Every row gives one point. Any point is a mix of the corners, with weights that add up to 1. It lies inside the corners' shape when no weight is negative. Is each point inside? If not, which corners have a negative weight?

Corners:
(1): 421, 132, -192
(2): -238, -37, -100
(3): -69, -216, -43
(4): 241, -54, 215
Points:
-183, -48, -86 -> inside
76, -109, -18 -> inside
77, -120, 159 -> outside (1)
-58, 15, -234 -> outside (4)
216, -50, 169 -> inside
85, 56, -63 -> outside (3)
132, -92, 70 -> inside
293, 61, -149 -> inside

Corners:
(1): -240, -87, 184, -188, 61, -115, -404, 57, -119
(2): 26, 20, -299, 195, -41, 253, -2, -61, 263
(3): 189, 23, 341, 40, -98, 16, 172, -91, -27
(4): 273, -103, -323, -41, -121, 136, 50, -4, -47
(5): -251, 673, -297, -327, 363, -207, 198, 310, -20
(6): 66, 43, -196, 137, -161, 53, 165, -261, -95
(7): 150, 29, -184, 287, -147, 126, 183, 111, -118
(8): -163, 242, 167, -160, -4, -307, -361, 204, 180
(9): -201, 27, -14, -98, 65, -262, 131, 163, 122
(10): 203, -136, -242, 290, 132, 45, 57, -109, 27
Points:
120, 4, 66, 83, -11, -2, 97, -50, 5 -> inside
44, 124, 37, -100, -34, -29, 218, 48, -115 -> outside (2, 8, 10)
59, 74, -309, 51, 21, 4, 81, 30, 49 -> outside (1, 3)
21, 86, -60, 24, -46, 45, 50, 7, 48 -> outside (10)
-10, 110, -36, -39, 26, -103, 9, 57, -69 -> outside (2)
62, 94, -199, 117, -26, 22, 167, 35, 62 -> outside (1)
-42, 16, -109, 13, 30, -80, 73, 63, 82 -> inside
-54, 135, -38, -24, -5, -83, -139, 90, 128 -> inside
-76, 310, -210, -81, 174, -89, 117, 146, -5 -> inside

Corners:
(1): 111, 89, -74, -181, 272, -96, 262, -448, 142, 230, 185, -165, -283, -57, -138, -352, 147, -9
(2): 367, 105, -89, 144, 177, -67, 72, -22, -104, 35, -227, 233, -5, 22, -105, 329, 70, 26
(3): 141, 96, -129, 349, -24, 22, -125, -93, -197, 53, -109, -208, 71, -95, 69, 1, 135, 90
(4): -338, -189, -90, -24, 83, -126, 204, 112, 137, -74, 140, 257, 140, 258, 257, 233, 63, -33
(5): 380, -10, 208, -227, 317, 215, 318, -308, 240, -66, 272, -228, -405, 65, 210, -239, -149, 114
(6): -56, 274, 100, -22, 289, 160, 101, -11, 265, -61, 145, -46, -484, -6, 157, -454, 49, -8
(7): 153, -258, 35, 327, -47, -114, -74, -84, -195, -81, -140, 34, -183, -23, -45, -128, 24, 69
(8): 30, 50, 64, 216, 244, 27, -129, -142, -380, -266, -2, -98, 79, 132, -215, 134, 47, 24
(9): 169, -71, -24, 164, -126, 8, 29, 31, -93, -211, 192, 56, 37, -27, -202, 291, 147, -113
(10): -131, -222, -41, -357, 229, -131, 26, 145, 176, 21, -27, -170, -71, 202, 38, 52, 90, -27
(11): 184, -148, -33, 193, 40, -154, -74, -218, 26, -117, 0, 65, 267, 77, -56, -121, 174, 39
(12): 193, -127, -250, 220, 65, 170, -160, -42, -116, 37, 114, 123, 102, 121, -81, 52, 1, -246
(13): -130, -69, -279, -243, 134, -241, 158, -24, -13, -199, -162, 127, 266, 59, 60, 115, -246, -187
(14): -224, -18, 118, -397, 46, -201, -65, -54, 144, 71, 129, 60, 149, -5, 355, 220, -52, -258
(15): -338, -168, 173, -114, -36, -141, 191, 77, 341, 64, -105, -99, 40, 160, 34, 172, -111, -225
(16): 86, -90, -49, 159, 70, 217, 130, -82, -129, -93, -198, 65, 179, -152, -55, 66, 157, -138
(17): -185, -23, -153, -137, 60, -146, -74, -183, 210, -158, -28, 293, -133, -39, -44, 328, -13, -45
(18): -203, -198, -77, -33, 319, -433, -13, -35, 229, -46, 46, 61, -10, -147, 208, 213, -80, -168
(19): 70, -44, 92, -216, 458, 24, 70, -58, 205, 283, 353, -17, -100, -13, 90, -129, -98, 306
Points:
51, 6, -55, -71, 199, -34, 64, -140, 56, -19, 100, 12, -37, 14, 40, 18, 42, -18 -> outside (7, 15)
61, -34, 23, -28, 170, -5, 77, -81, 70, -1, 72, -32, -58, 24, 62, -51, 13, -30 -> outside (17)
56, -64, -7, -9, 122, 6, 57, -77, 58, -25, 58, -3, -27, 64, 25, 47, -20, -81 -> inside
-29, 23, -71, -68, 208, -11, 125, -97, 45, -101, 51, 49, -113, 80, -93, 117, 33, -119 -> outside (3, 7, 11, 14, 19)
-114, -121, 11, -95, 129, -128, 45, -47, 80, -54, -40, -47, 51, 57, 125, 88, -40, -14 -> outside (1, 2, 6, 9, 12)
